Rows are points. Each copy is the shape, with its points in the same order, stretched, turned, moved and blurred by noise. Some copies are also mirrored. Which?

Shape:
[[-0.26 -0.27  0.34]
 [-0.63 -0.73  0.08]
 [ 0.27 -0.09 -0.05]
 [ 0.15  0.07 -0.36]
 [-0.10  0.18 -0.54]
 [ 0.31 -0.51  0.47]]
Copy 1:
[[-0.01  0.02  0.55]
 [-0.69 -0.21  0.46]
 [ 0.25  0.18 -0.15]
 [ 0.25 -0.13 -0.41]
 [ 0.19 -0.61 -0.37]
 [-0.05  0.77  0.35]]
Copy 1 is: mirrored
Copy 2, 6 rows:
[[ 0.07 -0.56  0.17]
 [ 0.19 -0.88  0.66]
 [ 0.20  0.08  0.03]
 [-0.02  0.28  0.27]
 [-0.30  0.29  0.51]
 [ 0.62 -0.50 -0.20]]
Copy 2 is: mirrored
Copy 3 (6 x 3):
[[ 0.16 -0.12  0.56]
 [-0.11 -0.76  0.59]
 [ 0.26 -0.09 -0.15]
 [-0.09 -0.16 -0.47]
 [-0.49 -0.10 -0.44]
 [ 0.79 -0.32  0.36]]
Copy 3 is: only turned

Shape, 10 rows:
[[ 0.25 -0.09  0.36  0.14]
 [-0.09  0.50  0.42 -0.50]
 [-0.12  0.29 -0.09 -0.19]
 [-0.03 -0.27 -0.54  0.38]
 [ 0.69 -0.54 -0.34  0.38]
 [-0.08  0.43 -0.16 -0.34]
 [-0.01 -0.60 -0.13  1.14]
 [ 0.19 -0.09 -0.32  0.44]
 [-0.14  0.17  0.22 -0.61]
 [ 0.43  0.04 -0.65  0.87]]
Copy 1:
[[ 0.30  0.11  0.02  0.05]
 [-0.40  0.31  0.27 -0.15]
 [-0.30 -0.06  0.05 -0.10]
 [ 0.12 -0.46 -0.32  0.14]
 [ 0.73 -0.21 -0.51 -0.08]
 [-0.35 -0.04  0.05 -0.25]
 [ 0.61 -0.50 -0.16  0.56]
 [ 0.30 -0.32 -0.17  0.02]
 [-0.46  0.30 -0.04 -0.08]
 [ 0.65 -0.68 -0.16 -0.18]]
Copy 1 is: mirrored
Copy 2:
[[ 0.17 -0.37  0.30  0.21]
 [ 0.17  0.40  0.02  0.14]
 [-0.14  0.29  0.31 -0.08]
 [-0.39 -0.31  0.57 -0.37]
 [ 0.06 -0.49  0.98 -0.06]
 [-0.18  0.52  0.37 -0.11]
 [-0.40 -1.07  0.49 -0.06]
 [-0.34 -0.21  0.67 -0.05]
 [ 0.23  0.30  0.11 -0.12]
 [-0.72 -0.28  0.96  0.07]]
Copy 2 is: mirrored
